Rows are points. The last column is the point's height on a tilted bowl or saddle (a function of degree 2), plus a little noise. Along how many of its main directions does it bend up, bend down or stay straight?

Points:
[[  6.8  -6.3   6.6]
 [ 23.7 -13.5  14.5]
 [ 23.9   9.9  18.7]
 [ 14.6  10.7  11.8]
 [-17.3   0.7  13.6]
 [-11.5  14.5  11.8]
 [ -1.0   1.0   6.2]
 [  3.5  -1.6   6.4]
 [ -9.8  16.9  12.0]
 [ -4.9 -16.0  12.0]
 [ -4.8  36.9  28.8]]
Directions: 2 up, 0 down, 0 straight

Points (16 x 4):
[[-22.6  11.1  -4.8  -8.5]
 [ -6.2  15.8  -5.3  -0.7]
 [-18.6  -1.9 -11.5   1.0]
 [ 22.8  -8.3  -0.8   0.7]
 [  1.5 -15.8   3.3  14.7]
 [ -4.4   0.7 -14.1  -0.2]
 [-28.8  -6.8  27.6 -16.7]
 [-15.2   5.8  21.8  -3.1]
 [-13.0   1.1  34.0 -17.3]
 [  7.8  12.9  15.4   9.7]
 [ -6.0 -19.6  -2.5  22.7]
 [ -5.8 -20.3 -10.2  24.8]
 [  6.3 -16.3   3.8  13.0]
 [ -2.1  11.0  15.6   6.5]
 [ 13.0  30.6  11.7  26.4]
 [ -5.5 -13.8  -8.7  16.8]]
Directions: 1 up, 2 down, 0 straight

Points, 15 rows:
[[ -1.4   7.5 -16.3  -8.4]
 [  1.9  37.3   9.9 -42.6]
 [  1.8 -12.2 -16.9   0.9]
 [ -2.5 -11.3  -1.9   0.4]
 [ 11.4   3.2 -27.4 -10.9]
 [  8.8  -1.7  -0.4  -6.2]
 [-12.0 -25.5  27.6 -11.8]
 [  0.4 -14.3  15.8  -5.6]
 [-13.2 -24.8  -6.2   3.0]
 [-12.9   6.6  -8.5  -6.3]
 [ 21.5 -16.7 -17.9  -5.4]
 [ 18.0   9.0 -18.5 -16.4]
 [ 14.1   5.3   4.4 -13.4]
 [ 13.4   4.0 -16.6 -10.3]
 [  7.9  10.7   9.1 -15.5]]
Directions: 0 up, 3 down, 0 straight

Points (23 x 5):
[[ 15.0   1.2  -6.7   2.9  -2.5]
 [  1.1  11.0  10.6  -5.7   0.5]
 [-13.5   9.0  -6.5   0.7  -2.6]
 [  0.8  17.6  -2.9 -23.4  10.5]
 [ 12.8  12.7  -6.3  -6.4  -0.1]
 [ 12.9   5.8 -26.3   3.9   6.5]
 [ 12.5 -10.4  -0.3   6.7  -2.2]
 [ 12.9  -0.3  -7.1 -25.8  10.4]
 [ 34.2 -27.8   5.3 -60.9  63.7]
 [-12.0   9.1   5.6  28.4  -0.3]
 [-18.7   6.4   0.3 -14.5   1.1]
 [ 18.7   6.2 -20.8  12.4   2.6]
 [  0.4  -7.9 -22.5  -8.2   8.6]
 [ -1.3  -2.3   2.8  12.8  -6.3]
 [-20.8  -0.1 -17.4  16.2   9.8]
 [  2.7  -1.5 -19.7  11.8   3.3]
 [  2.7   6.1 -12.6 -15.2   2.8]
 [ 12.1  14.8  -4.0  -1.9  -2.5]
 [ 12.5  -7.4   3.0  24.0   0.2]
 [  0.0  -9.1 -16.9 -12.9   5.2]
 [-16.4  -4.2  -2.7  -8.3  -3.7]
 [ 24.2  -6.5  -7.2   1.3   3.9]
 [-10.5  12.0  14.5 -20.5  10.3]]
Directions: 3 up, 0 down, 1 straight

Points, 24 rows:
[[-13.6  18.8  19.0   9.3   5.0]
 [ -1.1  18.9 -17.8   0.1   2.5]
 [ -5.1 -18.3 -15.5 -10.9   1.9]
 [  0.1  -0.1   7.7 -16.8   6.3]
 [  5.2  -5.9   4.4   0.4   9.2]
 [ 22.3  -9.8  -4.2 -13.3  20.8]
 [  6.3 -22.1  10.2  35.6  13.8]
 [  4.9   5.4  -4.6  28.2   5.0]
 [  9.1  13.1   3.1  12.9   3.9]
 [ -6.8  30.1 -13.6   5.6   9.1]
 [-13.5   3.9  26.2   1.8  17.3]
 [ -1.3  -7.2 -11.3 -11.3  -2.6]
 [-26.3 -20.2  10.7 -27.6  28.6]
 [  6.8  19.4  -2.5 -14.3   2.3]
 [  6.5  -4.2  -1.6   8.3   8.9]
 [ 20.5   4.3  -2.5  18.3  16.5]
 [  1.6  29.0  24.1   6.0  11.7]
 [-17.7 -12.8 -21.1  -6.4   0.8]
 [ -3.4 -14.1  -1.6 -16.7   4.2]
 [-10.8   5.8   9.7   2.9   4.1]
 [ -7.9 -21.2  10.7   6.2  23.0]
 [ 25.7 -17.2  12.8  18.0  32.4]
 [ 23.0 -15.5 -12.5  -6.2  27.7]
 [-28.2   7.0  -4.8  -1.9   7.0]]
Directions: 3 up, 1 down, 0 straight

Points, 22 rows:
[[ -5.4  21.4   4.3  -7.3   6.6]
 [ 12.5  18.9   1.2   8.6   6.8]
 [-23.1  -7.7  11.8   3.7   5.7]
 [-12.9 -11.6 -18.8 -14.2 -17.3]
 [ -8.0   8.1  34.3 -17.8  15.5]
 [  4.7   0.1 -20.1   1.5 -10.9]
 [ 18.1  12.8   3.3  -1.9   3.7]
 [  1.9 -13.5  -3.5  -5.6 -10.9]
 [ -1.0  10.2  18.3  -5.7   7.6]
 [-35.1  -7.3  30.0 -19.8  36.1]
 [  0.5  12.8 -23.7 -23.0 -12.1]
 [ -4.5 -24.1  13.2   2.2 -10.3]
 [  1.8  21.0 -20.8  11.4   0.4]
 [ 12.8 -12.9  -9.0   8.9 -15.3]
 [-10.9   4.7  21.3   3.2   9.8]
 [ 10.1   8.5   4.9   6.8   1.8]
 [-22.4  -3.5  23.2   0.1  13.8]
 [ 13.1   0.0  -5.7 -11.9  -4.0]
 [  8.7 -28.5 -22.0  -6.1 -32.3]
 [-16.0   0.1 -19.8  -9.7 -13.2]
 [-10.1 -21.8  14.7  13.2 -12.6]
 [-22.4 -10.2  -6.4   4.0  -9.5]]
Directions: 1 up, 2 down, 1 straight
